Rows are points. Two turns around zero, p and q, are shown by what they do to some points. Write where each new point lands after one turn and then the other. Backwards means that the second turn is done in reverse. Each puzzle has new turns, and all numbers are rounded.

Turn p:
[  7 -27 -40] => [  3 -34 -35]
[13 49 10] => [16 49  0]
[-39 -43  -7] => [-41 -41   3]
[19 21 36] => [22 26 30]
Turn q:
[  4 -36  -7] => [  2 -36  -6]
[ -9  70 -30] => [ -9  70 -31]
[ 32 -10  24] => [ 34 -11  21]
[-47 -36  12] => [-47 -34  18]
[20 12  1] => [20 11 -1]
Where do these land?
q, then p backwards: [ 10  -1 -55] => [  7   8 -55]
q, then p: [ 36 -42  42] => [ 39 -37  44]
q, then p backwards: [-17  36   4] => [-17  34  10]
q, then p: [-29   7   9] => [-26  12  12]

Turn p:
[ 12 -14 -56  28  -2  24] => [ 17  -9 -54  24 -23  19]
[ 19 -40  19  -9   2 -32] => [  1 -44   7 -17  16 -31]
[ 26 -31  43  15 -21 -33] => [ 15 -46  37  -2  -5 -39]
[-46  29  24 -10  38 -19] => [-49  37  21   7  31 -12]
[ 32   7  51 -51  30   1] => [ 25   9  34 -38  62 -11]
[-60  -8  14 -12 -22  -5] => [-55  -7  27  -8 -13  22]
[ 22  19 -35  30  -5  50] => [ 42  20 -29  31 -21  33]
[ -5  39 -60   9 -21  14] => [  4  40 -40   1 -47  19]
Turn q:
[ 33   9  25 -46 -14 -25] => [  3  22  28 -43  -8 -39]
[-42  33 -14  44  52  26] => [  3  13 -18  54  50  50]
[-41  20   4  45 -26  10] => [-12  12   2  57 -25  26]
[ 33 -14  22   7  -9  10] => [ 21 -23  28 -10 -10  -5]
[ 49 -28 -31 -30  -9 -49] => [ 17 -15 -29 -42 -10 -66]
[  3 -38  29 -29 -11 -23] => [-32 -21  22 -28  -9 -31]
[-35  18 -34   9  16  51] => [  0  12 -32  11  10  65]
Where do these land?
p, then q backwards: [-12  33 -26  28  17  10] => [-28  37 -20  14 -13 -13]
q, then p backwards: [ 39 -14  31  44 -44   1] => [ 25  -9  31  47 -51  -6]
q, then p: [ 13 -16  38 -40 -39  38] => [  0 -11  54 -45   3  36]
p, then q: [ 19  10 -10  39  17  45] => [ 58 -16  -2  25  -2  13]
q, then p: [-33  36   6 -22  28  -5] => [-16  52   0  18  19   6]
q, then p: [-47 -48  43 -33  24 -42] => [-93  -8  15   7  28  -3]
p, then q: [  3   6 -23  41 -30  -6] => [ 11  -5  -6  19 -50 -11]
q, then p: [ 47   9 -13 -23   1   5] => [ 28   6  -6 -43  12 -15]
p, then q: [-29 -17 -47 -34  26 -46] => [-48  24 -65  -8  11   1]
